Rows are points. Each copy is the shape, with its points in the same order, stretched, turned, moved and blurred by noise. Is it also mirrored, or only turned?
In the rows, zero is written as 128.

Shape:
[[ 30 103 140]
 [162 123 108]
 [ 76 131 119]
 [128 137 123]
 [173 148 123]
 [163 173 113]
 [145 152 148]
 [175 121 115]
 [110 141 104]]
Copy 1:
[[208  84 143]
 [111 112 117]
 [156  85 143]
 [130 118 139]
 [ 92 141 136]
 [ 80 127 165]
 [117 167 152]
 [107 126 111]
 [124  90 145]]
Copy 1 is: only turned
Copy 2:
[[159 185 231]
 [ 70  96  91]
 [122 176 176]
 [ 94 135 112]
 [ 86 110  70]
 [ 66 159  64]
 [120 136  80]
 [ 62  81  80]
 [ 86 165 136]]
Copy 2 is: only turned

Shape:
[[107 181  70 132 139 150]
 [159 149 110 179 127 144]
 [ 49 135 115 151 129 142]
 [ 87 122 204 118 151 165]
 [182  89 141 146 107 136]
 [144  78 111 163  80 118]
 [116 111 121  91 148 170]
 [171 135 167  27 114 136]
 [108 157 138 151 117 141]
 [126 129 130 138 125 116]
 [ 89 139 166 118 145 144]
 [112 175 117  97 108 211]]
Copy 1:
[[139 220 145 147 170 116]
 [122 145 120 199 154  82]
 [ 86 178 174 123 158 140]
 [ 44 109 130  65 131  91]
 [115 103  95 171  90 102]
 [124 121 137 195  79 141]
 [ 90 175 118  88 112 135]
 [140 129  94  38  54 105]
 [ 97 146 145 142 141  92]
 [132 132 134 133 133 122]
 [ 82 133 136  81 141 110]
 [ 70 222 133 111 104  78]]
Copy 1 is: mirrored
Copy 2 (12 x 6):
[[189 131 115 152 129 171]
 [187 100 133  93 134 112]
 [141 104  76 194  88 173]
 [110 122 143 184  73 124]
 [144 118 169  65 112 126]
 [136 124 112  74 102 151]
 [135 110 184 149  85 186]
 [111 223 219  91  95 142]
 [157 135  99 138 111 121]
 [126 134 132 120 131 140]
 [119 131 133 169  93 138]
 [213 155 142 144  49 161]]
Copy 2 is: only turned
Copy 3 (12 x 6):
[[102 109 153 153 158  72]
 [138 152 176 133 199 152]
 [125 139 183 109 101  81]
 [120  93 153  86  37 169]
 [168 172 136 139 141 190]
 [182 205 146 143 158 140]
 [119 108 129 185  70 135]
 [134  79  37 135  28 134]
 [136 129 149  85 121 112]
 [117 151 133 114 131 132]
 [112 103 140  98  72 146]
 [168  67 134 138  80  87]]
Copy 3 is: mirrored
Copy 4 (12 x 6):
[[173 171 179  56 128 131]
 [160 130 171 134  99 143]
 [132 199 178  88 179 100]
 [145 117 163 147 194  54]
 [127  91 110 174  99 122]
 [105 143 114 168 106 135]
 [138 103 141  88 147  81]
 [173  46  66 116 128 102]
 [162 151 162 119 149 110]
 [150 133 134 138 147 131]
 [157 127 158 125 181  87]
 [180 161 167  48 124  57]]
Copy 4 is: only turned

Shape (13 x 9):
[[145 159 123 109 150  94 108 138 127]
 [ 83 116 108 122 163 120 163 113 164]
 [115 182 128  97 147 193 172  93 178]
 [ 99 148 199 100 106  86 197 124 105]
 [133 151 158  73 105 123 103 133 150]
 [ 85 126 119  55 117 153 169  92 119]
 [126 109 129  98 184 134 165 142 138]
 [103 169 116 156 108  93 147 129 169]
 [125 134  69  91 145 120 182 142 104]
 [ 60 175  65 126 104 135 155 179 113]
 [154 124 104 163 142 151  60 123  79]
 [107 151  98 110  95 121 103 176 155]
 [155 157 147 158  71 150 124 134 156]]
Copy 1, 13 rows:
[[ 79 121 140 157 136 127 102 144 164]
 [139 156  92 118  84 119 105 105 151]
 [171 130 168 125 102 126 140  62 161]
 [ 41 128 192  85 107 126  79 110  54]
 [138 107 172 114 160 153  85 149 121]
 [154 199 166  58 103 140  87 134  97]
 [101 179 122 164  95 136 115 132 111]
 [121  63 122  99  99 119  96  93 199]
 [ 95 197 150 117  64 139  99 155 171]
 [110 157 142  58  72 217  90 130 235]
 [ 96  94 127 110 177 123 161 163 156]
 [148 106 130  95 118 194  79 160 203]
 [158  11 170  84 141 122 143 122 159]]
Copy 1 is: mirrored
Copy 2 (13 x 9):
[[161 139 150 118 130 125 123 138  98]
 [114 126 115 178 141 106  85 128 174]
 [101  75  85 115 138 161  83 132 147]
 [136 131 121 153 125 125 125   7 144]
 [105 138 122  64 121 113 139  98 114]
 [ 88 108 119 122  86 131 113 102 204]
 [104 157  92 168 127 139 128 148 142]
 [168 114 133 119 189 100  95  98 137]
 [167 137 115 143 125 158 125 156 185]
 [155 115 157  93 200 160 125 135 190]
 [117  90 175 133 154 106 182 195  74]
 [130 147 135  55 186 116 149 136 147]
 [121  97  97  60 202 100 169 110 101]]
Copy 2 is: only turned
Copy 3:
[[111 109 122 152 144 117  85 148  89]
 [ 65 143 142 130 157 185 157 132 140]
 [107  72  96 122 117 192 116 120 170]
 [ 89  51 156 120 194 117 156 141 170]
 [137 100  86 135 139 112 100 169 119]
 [110 105 140 115 156 201 167 175 155]
 [119  99 107 146 176 166 126 115 107]
 [ 64 132 154 100 131 139 134 132 150]
 [113  95 157  99 163 188 130 135  99]
 [127 154 181  50 152 198 132 128 161]
 [190 184 126 171  92 144 120 142  75]
 [139 157 116  86 134 143 110 152 121]
 [162 125 103 106  89 114 138 120 135]]
Copy 3 is: only turned

Shape:
[[126  94 116 111 151 137 157 136  98  81 110 134]
 [155  96 109 186 155  96 146 135 105 177  98  79]
 [187 122  88 161 157 120  98  66  70 166 115 133]
 [106 128 186 116  92 149 124 121 131 152  99 164]
 [128  80  91 125  78  85  70 134 108 116 136 105]
 [133 178  89 106 154 111 142 122 152 158 113 157]
 [114 132 106 135 102 155  67 164 127 100 161 180]
 [154 161 114 159 176  86 156 159 110  81 120 128]
 [182  87  82 116 109 115 161 147 168  88 158  86]
 [ 93 136 117 110 105 158 114 160 110 117 126 102]
 [ 95 138 117 170 169 132 120  59 144 170 143 105]
 [162 164 122 170  94 143  97  80 121 115  92 161]
 [153 129 165 176  66  57 161 154  72 180 145  81]
 [155 134 157 175 131 145  69  95  98 100  87 157]
 [189 131 174  83  98  81 152 161 109 176 123  80]]
Copy 1:
[[ 55 139 122 113 127  86 144  96 101 101 106 114]
 [129 145 107 147 168 107 155 141 110  74 119  97]
 [106  89  90 147 149  81 118 206 112 134  95 126]
 [140 148 155 145 134 133 127 114 118 183 139 177]
 [148  62 202 115 158 120 156 131 139 149 151  61]
 [ 94 148 145  98 148 149 140 156 145 159  88 146]
 [115 102 201  68 105 122 120 149 127 152 152 110]
 [ 58 140  89  87 122 140 141 129  96  83  98  99]
 [ 97 128 158 130 134 130 118  90 145  77  82  78]
 [135 130 173  78 147 120 134  85 136 136 140 132]
 [189 133 100 145 107 114 155 162 158 161  95 173]
 [137  88 114 134 118 109 106 183  65 167  85 151]
 [151  77 143 165 176 190 147 113 130  93 154 139]
 [126 110  93 142 106  89 108 164  54 151 120 128]
 [126 147 144 159 188 191 111  80 171 116 152 122]]
Copy 1 is: mirrored
Copy 2, 15 rows:
[[107 170 154 131 101 136 133 167 150 126 126 184]
 [100 158 129 125 123  75  70  85 123 102 107 159]
 [137 214 103 154 103  91  96 107  43  55 156 182]
 [167 141 172 133 144 186 159  96  87 135 118 138]
 [106 165  74 192 122 108 166  90 124  94 149 179]
 [173 121 149 134 112 117  92 175 101 154 159 122]
 [145 202 162 191 123 101 178 133 152 136 140 129]
 [127 128 176 121  97  54 107 162 154 102 130 154]
 [ 32 133  90 115 139  98 128 149 163 155 169 150]
 [169 159 119 129 111 151 162 110 160 143 118 135]
 [123 149 133 111  67 162 103 138  74 139 133  77]
 [137 185 139 133 108  95 170  82  35 107 170 146]
 [134 102 118 114 175  78  97   7 156  41 164 152]
 [131 198 159 144 108 104 177  93  41  90 107 163]
 [159  98  89  92 211 113 123  84 120  62 131 161]]
Copy 2 is: mirrored
